Each row is a point. The last column is the point's height on a tilted bowl or saddle (a function of degree 2), plus a little noise. Along how many of its main directions does it bend up, bend down or stay straight?
In the rows, zero is written as 128.

Points (12 x 3)
[[111 140 137]
 [144 166 153]
 [155  86 156]
 [127 123 134]
 [144  89 150]
 [104  44 199]
 [115 163 148]
 [148  84 155]
 [120 113 136]
 [153 180 169]
 [ 93 185 175]
 [120 201 187]]
Directions: 2 up, 0 down, 0 straight

Points (17 x 4)
[[157 178 100 166]
 [128 127 126 177]
 [142 135  97 165]
 [126  99 153 179]
 [124 161 168 156]
 [155 119 111 160]
 [183 183 142 134]
 [180 133 142 136]
 [121 176  62 151]
 [144 202 177 131]
 [136 150 172 159]
 [137  94 145 177]
 [112 132 151 168]
 [138 133  44 109]
 [ 66 129 122 108]
 [190  94 192  97]
 [204 119  92  55]]
Directions: 0 up, 2 down, 1 straight

Points (49 x 7)
[[ 35 144  86 168 157 160 106]
 [124  86 159 128 191 184 166]
 [150 155 149 159 163 110 159]
 [125 109 120 151 119 135 149]
 [118 172 143 130  90 150 136]
 [128 126  83 117  79  76 179]
 [132 145 134 151 107 114 148]
 [121  82 125  76  79 169 182]
 [174 111 103  86 128 112 128]
 [129 179 188 115 173  91 201]
 [103  76 130  74 124 148 136]
 [189  92 102 114 145 121 113]
 [126 116 144 136 105 178 157]
 [ 77  92 119 112  78 173 156]
 [156 169  73 163 120 116 162]
 [115 106 130  91 121 120 144]
 [124  79 133 107 114 121 135]
 [129 172 162 160  68 156 146]
 [158 121 106 166 134 113 146]
 [140 158 160 156 145 109 157]
 [168 141 130 167 155 162 160]
 [186 136 143  84 234 147 233]
 [108 127 153  78 124 127 157]
 [137 129 120 108 116  60 157]
 [107  98 127 116 102 126 146]
 [128 128 132 141 131 184 150]
 [122 122 117 100 186 120 156]
 [ 67 139 131 132 197 128 129]
 [195 140 143 125 138 144 133]
 [152 168 163 162 155 179 153]
 [118 109 135  93 154 123 142]
 [166 166 126 133 132 116 131]
 [124  99 112 143 134 121 143]
 [249 153 124  79 176 109 111]
 [155 129 151 146 106 204 177]
 [ 73 100 144 101  57 128 184]
 [168 109 132 106 148 114 130]
 [108  55 197 188 125 132 213]
 [160 149 104 134 143 119 143]
 [110 113 101 126  88 175 169]
 [146 132 148  78  89  58 173]
 [ 79 162 110 120  72 164 148]
 [ 96 201 107 168  96  82 191]
 [199 106 138  77 110 154 151]
 [121 104  98 135 128 207 175]
 [ 84 130 122 143 147 110 147]
 [135 117 161 129 131  86 156]
 [156  87  72  68 158 150 171]
 [144 124 147 136  64 109 161]]
Directions: 4 up, 2 down, 0 straight

Points (66 x 9)
[[121 143 114 166 149 156 136 187 158]
 [ 63 157  98  63  91 165 120 120 187]
 [154  85 138 143  63 119 173  76 174]
 [131 119 113 112 118 128 137 181 150]
 [135 148  64 178 190 124 124 126 176]
 [ 79 142 158 181 142 130 112 174 154]
 [ 80  97  83 174 139  51 113 138 164]
 [ 71 134 166 165 131 109 128 107 144]
 [116 104 143 107 193 110 201 127 171]
 [158 131  97 164 114  65 140 142 159]
 [123 183 169  84 145 125  98 124 136]
 [113 169 159  92 130 162 128 104 150]
 [114 111  93 165 142 113 172 155 145]
 [126  48  96 142 192 114 100 162 158]
 [144  87 116 108 125 140  64 193 167]
 [107 136 155 128 119 136  67 133 156]
 [136 143 183 149 143 103 169  97 165]
 [135  84  96 151 120  88 135 113 144]
 [131 152 149  74 159 127 105  93 131]
 [125  82 167 168 107 121 173 132 154]
 [ 32 121 125 112 138 157  90 144 179]
 [191 121 158 133 103 144  88 128 173]
 [ 81 141 145 175 144 175 138  89 151]
 [153 116 130  90 152 174  66  98 152]
 [ 97 128 102 168 135 106 111 136 134]
 [186  95  74 119 179 130 162 121 157]
 [108 176  56 173 110 138 101 139 144]
 [117 143 100 146 146 121 114 119 138]
 [128 172 189 125 132 167 192 167 183]
 [114  80  93 142 102 187 129 114 153]
 [173 171 121 131 173  95 156 134 160]
 [113 106 135 114 158 187 159 107 161]
 [134 162 104 102  80 125 126 186 172]
 [151 124  91 126 128 152 123 190 161]
 [103 187 117 131 150 165 119 176 159]
 [120  69 121 179 123 131 170 192 153]
 [147 139 125 130 139 127 156  91 147]
 [ 77 167 109  66 109 146  55 104 178]
 [151 130 147 151 132 101 148 170 155]
 [134 137  98 132  84 130 112 145 149]
 [135 182 118 155 163 127 128  82 154]
 [  7 142  51  91  85 126 137 115 211]
 [193 148 163 128 144  29 134 170 202]
 [158 169 116  93 131 142 148 158 149]
 [139 185  80 156 149 110 175 105 162]
 [125 142 132  73 106  54  69 146 169]
 [115 134 188 129 140 201 149 174 193]
 [114 114 152 102 111 155 169 117 157]
 [ 60 108 114 180 111  98 129 114 126]
 [134  26  73 117  93 108 141 118 159]
 [100 110 182 101 189 106  80 127 157]
 [ 87  37 115 166 162 130  94 158 164]
 [163 145 130 168 119  96  77 137 162]
 [158 127 173  84 117 106 143 150 150]
 [128 176 106  88 101 104 159  94 157]
 [104  72 129 114 136 155 108 144 149]
 [136 103  50 122 181 134 105 181 175]
 [104 150 129 153 110 129 145 134 129]
 [111 135 156 174 122  89  80 138 152]
 [178 161 114 144  94  89 164 199 188]
 [179 171 182  46  72  87 144  75 200]
 [100 145 150 111  87 123 138  94 152]
 [103  65 128 180 125 101 100  83 151]
 [108  94 174 141 157 152 165 140 164]
 [113 131 154  59 154 143 107 131 131]
 [186 140  97 118  86 112 139  77 180]]
Directions: 6 up, 1 down, 1 straight
